Rows are points. To make a cloud, some directions were put in groups of two or more. Within a group, all points are equally far from the middle, so they leave a hole (a ring in 2 directions, a hollow ball in 3). The other directions are filled evenly. Then the cloud was stretched, turned, moved and blurred a little. Count the holes, and give their numbers of directions, smallest first.
In the rows, 128 means zero.

Cloud:
[[147 165 204]
 [183 127 143]
 [147 163 104]
 [ 82 198 140]
 [ 83 189 200]
 [ 95 207 140]
 [115 194 125]
 [171 122 154]
 [ 96 171 196]
 [168 107 142]
 [ 83 148 170]
 [ 67 123 139]
 [ 91 211 146]
 [ 53 111  97]
 [ 65 191 166]
 [128 154  93]
 [121 136  77]
 [108 124 164]
 [189 161 150]]
Holes: 1 (2)

Cloud:
[[178 170 137]
 [174 108 105]
 [160 156 183]
 [146  97  33]
 [167 111 131]
 [ 86  62  54]
 [160  57 182]
 [160 132 202]
 [134 151 141]
 [ 75 160  96]
 [128 129 100]
 [ 80 105 162]
 [167 190  96]
 [210 170 136]
 [155  76 103]
 [124 149 185]
 [103 206 118]
 [164 128 148]
 [199 142  88]]
Holes: 0

Cloud:
[[118 143  69 204]
 [125 142 185  74]
 [ 88  85 181 131]
 [128 192 135 117]
 [159 131 158 148]
 [137 194 119 178]
 [119  80  81 140]
 [118 111  74 213]
 [142 117 169  76]
 [ 83 207 150 133]
 [ 71 201 148 105]
 [132 179  85  92]
 [158 182  67  79]
 [ 89 108 209  74]
 [104 114 213 144]
 [ 64 173 106 197]
 [ 78 169 156 114]
 [141 110 158  89]
 [148 171  67  88]
 [ 87 197 170 152]
 [127  95 132 113]
 [107 205 134 145]
 [ 66 180 105 177]
 [ 86 164  71 105]
 [ 81 156  84  79]
 [127  94 189  72]
 [136 143  98 154]
 [119 139 161 172]
 [134 221  93 102]
 [149 171 144 150]
 [127 243 110 167]
 [ 78 107 146 175]]
Holes: 0

Cloud, 52 rows:
[[140 101 116 114  51 116]
 [146  57 146 150 123 152]
 [ 76  83 167  85 179  94]
 [150 146  90 146 156  71]
 [125  74 162 181 176 166]
 [ 88 153  94 148  99 129]
 [189 138  80 136 111 158]
 [155 131 104 220  94 109]
 [113 159  95 134  64 126]
 [160 187 106 163 190 151]
 [124  98  91 126  61 118]
 [174 205 137  99 137 124]
 [114  94 155  50 106 118]
 [115 112 199 160 136 124]
 [ 84 111 176 118 222  88]
 [152  92 133  50  92 135]
 [136 116  63  88 164 110]
 [133 191 139  64 176 135]
 [145 108 134 178 230 160]
 [151 106  99 213 108 136]
 [122  94  78 122 182  92]
 [107  86 136 136  94  76]
 [153 198 116  98 106 156]
 [107 143  75 112 117  80]
 [128 183 139  49 132 125]
 [110  83  99 164  92  95]
 [145 145 125  93 198 192]
 [ 78 136  82 152 131 121]
 [155  90 161  83 166 182]
 [ 98 119 135  75 249 142]
 [188 106 126 106 165 117]
 [105 120 107 154 100  63]
 [146 158 158 181 175 173]
 [131 202 125  84 180 118]
 [ 94 174  92 104 111 105]
 [115 141  94 181  73 130]
 [123 172 157 141  90 144]
 [ 84 103 166  83 137  86]
 [134  85 113  37 109 122]
 [ 72 167 136 121 184 100]
 [179 151  66 100 127 145]
 [106 125 111  93 104  66]
 [161 128 115 211 114  86]
 [121 105  72  80 135 176]
 [101  69 102 109 155  83]
 [161 145 138 187 134  66]
 [ 81 135 120  70 206 152]
 [151  92  96 152 204 110]
 [128 155 163 133 246 130]
 [192 107 135  95 147 129]
 [151  98 149  36 187 150]
 [109  82  87  60 200 152]]
Holes: 2 (3, 3)

Cloud (78 x 8):
[[129  90 139 135 175 103  74 149]
 [138 127 127  58 129 161  64  81]
 [165  73 110 111 144 159  93 146]
 [127 157  95 113 133 120 137 207]
 [149 145 129 110 133 184 184 119]
 [147  98 179  98 117 114 139 111]
 [127 128 135  63 142 129 160 221]
 [124 163 123 120 154 115 173 110]
 [149 139 167 107  91  94 175  98]
 [152  78  66  63  76 121 119  96]
 [117  93 119  42 185 123 125 149]
 [123 133 132 129 102  92 167 142]
 [127 106 142  91 138  77 162 218]
 [117  95 115 106 156  50 113 105]
 [158 122 118 100 139 154  45 124]
 [154 149 146  79 105 128 153  86]
 [133  76 114 152 113 156 148  89]
 [160 105 115 115 108 124 215 125]
 [102 114 148 136  76 105 195 143]
 [167  61  92 106  75 146 157 104]
 [163 113 152 152 167  83 154 123]
 [139 105  83  61 193 144 122 193]
 [116  89 117  59 158 105 203 165]
 [152 141 100 128 139 131 104 154]
 [111 102 105 108 163 144 159  71]
 [173 174 129 141  80 115 163 123]
 [139 120 150  69 200 146 103  96]
 [128 133 128  92 131 185 118 136]
 [118  68 120 114  81 111 109 150]
 [115 138 152 164 169 107 144 188]
 [138 108 119  34 118 168 165 169]
 [ 96 109 123 149 161 129 139  75]
 [142 156 138  34 102 104 115 143]
 [191 112 147  97 147 130 150  71]
 [124  95  26  91 122 179 109 108]
 [179 149  58 139 145 149 154 178]
 [134 160 120 101 144 142 161 134]
 [146  87 201  93 107  78 131 121]
 [139  92  95  88 144  63  81 158]
 [ 89  99 130  79 131 133 160  99]
 [136  98 138  60 105 103 110 161]
 [133 127 121  53 123 165 175 143]
 [ 91 148  99 159 147 101 122  97]
 [150  88 213  96 115  97 156  85]
 [110 175  85  82 138 121  96 144]
 [163 128 194  70 180 137 137  73]
 [154 101  60  38  99 194 108  84]
 [181 146 138 107 107 163 172 105]
 [225  78 154 100  99 155 102  90]
 [136 107  64   7 107 119  47  82]
 [136 122  78 115 159 190 161 138]
 [129  54  44  61  87 158 125 146]
 [137  77 177 132 101  94 140 104]
 [112 104  80  47 138 150 153 169]
 [186  69 148  80  97 134 181 153]
 [163 123  73 137 124 134 165 114]
 [151 153 124 134 166 156  78 149]
 [134  64  99 132 150 113 244 180]
 [124  87 143 102  88 152  91  27]
 [188 141 160  74 113  92 204 125]
 [157  72 140 133 100 181 164 131]
 [139  76  94  49 157 170 104 104]
 [170 142 178 123 164  72 113 139]
 [ 92 109 101 122 142 181 120 159]
 [166 102 154  70 213 153 126 110]
 [112  98 125  49 173 111  69 170]
 [119  93 154 100 144  64 102  94]
 [162  37  81 107 142  93 143 151]
 [132 102 117 117 167  74 160 183]
 [133 144 138 100 129 168 172  66]
 [ 86  88 153  72 151 135 115 185]
 [117  95  61  61 147 150 105 102]
 [116 153  90 116 185 165 214 161]
 [145 108 102  59 111 163 131 154]
 [157  88  71 136  98 115 188 136]
 [123  32  88  78 138 151 165 139]
 [181 148 138  72 102 112  35 120]
 [ 99  98  81  54 175  93 112 207]]
Holes: 0

Cloud (101 x 9):
[[182  98 155 103  74 171 111  25 111]
 [ 78 140 151  66  98 120 154  66 117]
 [103 142 168 109 135 190  36 106 153]
 [191 105  37 139 135  85 130 124  30]
 [ 89 176 100 188 138  69 100 120  98]
 [135 138  65 117 176  37 183 128  85]
 [158 137 113  40 152 103 110 188  88]
 [138 133  71  73  89  95 103  90  32]
 [117 123  50 120 133 165 164 120 101]
 [218 120  64 145 106  80 156 115  96]
 [ 93 104  35 125 136  86 146 169  99]
 [135 183 139 116  70 158  39 114 114]
 [ 77  74 144  93 179 126 122  72 135]
 [ 63 146 116 151 142 160 162  72 102]
 [126 123 181 208  84 166 103  28 169]
 [117 127 110 142 133  87  71 216 138]
 [ 50 150 150 153  75 138  56  86 126]
 [ 75 199 120 131 158 107 131  91 129]
 [ 77  89 156 107  91  95 143  45 146]
 [ 81 106 101 116 203  96 152 122 152]
 [118  82  95  89 112  97  48  51  93]
 [136  85 160 196 112 189 110 106 162]
 [111 151  60  88 161 139 137 170 162]
 [179  88 100 137 160 108 129  25  74]
 [157 158  37  76 110 141  86 155 125]
 [ 92  79 121 135 173  87  54 174 134]
 [ 98 131 108 187  83  47  99 100 114]
 [ 76 119 166 140 137 216 109  96 169]
 [126  83  53  56 142  88 179  95  60]
 [111 141 157  87 170 121  81 114 103]
 [ 61  69 125 160 113 126  47  57 155]
 [137 184 126 137 199 135 103 138 108]
 [110 143  68  60 136  54  83 147  52]
 [197  92 112 105 186 142  60 164 118]
 [194 140  70 103 170 129  40 168  75]
 [118  84 149 109  49 148  63  78 160]
 [139  55 118 121 128 175  77 124  94]
 [187 151  46 117 108  92  96 156 133]
 [157  73  96 169  93  83 125 118 123]
 [ 95  86 154 134 116 139  56 151 198]
 [ 87 171  73 111 116 166  95  98 147]
 [ 82  98 172 128  98  86  77 127 109]
 [ 47 149 102 153  74  91 126  78 117]
 [109 165 116 192 110 129 145 127  90]
 [171 123 105 117 181 180  80 192 134]
 [143 150  68  49  74 145 113  80 108]
 [109 198 117 103  81  88 124 130  84]
 [118 122 109 111  70  57  62 139  95]
 [146 121 155 191  88  71 137  42 115]
 [ 96  92 111 146 182 131 165 111 173]
 [116 113  90 154 171  78  93  68 154]
 [230 143 144  96 157 164  79 138 117]
 [140 116 148 198  94 138 164  52 165]
 [173 135  34  94 150 161 165 123  89]
 [ 98  90  86 156 172  79  36 123 121]
 [180 179  69 162 148  90  88  88  65]
 [ 75 166 128 118 180 103  68 138 115]
 [119 146  73  97 129 153  35  91  99]
 [ 98 130 192 104  79 178 133  78 127]
 [121 108 134 177  99  74  86  69  59]
 [119  90  58 102 177 150 156  79 132]
 [110 188 104  64 119 104 108  64 125]
 [147 142 129 128  89  61  82  37  96]
 [179 123 110  93 134 114 144 178  49]
 [176 150  51 106 133  36 118 150  31]
 [104 154 177 189  76 119  91 105 107]
 [161 151  91 193 106 149 101  64 136]
 [207 152 141 162 163 137 176  86 113]
 [162 139 147  83 138 222 108 106 140]
 [202 178 100  76 112  93 183 131  95]
 [165 134  25  40 176  96 137 188  84]
 [121 122  63  79 151  48  87 191  62]
 [140  91  74  74 128 173 164  62 113]
 [138 149  99  87  90  88  36  71  88]
 [172 115 126  65 111 122  64 181  89]
 [151 166 136 171  53 104 127  33 130]
 [180 105  64 160 157  37  96 126  82]
 [215 157 113 172  63 114 116  83 114]
 [156  76  41 103 144 129  76 130  56]
 [124 134  52 133 142 160 114  64 134]
 [ 99  93  61 129 159 138 124  46 135]
 [114 109  41  83 139  71  57 186 106]
 [164  99 127  73  92 110  29 101 116]
 [134  47  94 155 169  86  75 131  92]
 [160 149  62 111 220 102 142 167  62]
 [208  96 100 147 118 116  95 118  40]
 [115 155 113  91  81  82  44 113  80]
 [133  59 149 174  93 171 114  35 121]
 [ 54 106 177 164 130 111  50 117 176]
 [183 122 179 144  43 158 100  92 135]
 [170 175  87 117  90 174 106 148  91]
 [139 180  89  93 118  45 109  87 114]
 [160 129 160 135 117 184 169  99  89]
 [145  85  82  75  88 134 141  98 152]
 [134 141  51  32  89 126 108 124  90]
 [174  96 171 128  51 162 105 100 129]
 [146 130 175 120 118  87  52  89 130]
 [161  83  86 167 160 154  63  77 125]
 [ 79 100 147 152 133 139  18  68 154]
 [166 196  93  69 113 167 142 149 142]
 [111 165 147 121  88 116 132 115  65]]
Holes: 2 (3, 6)
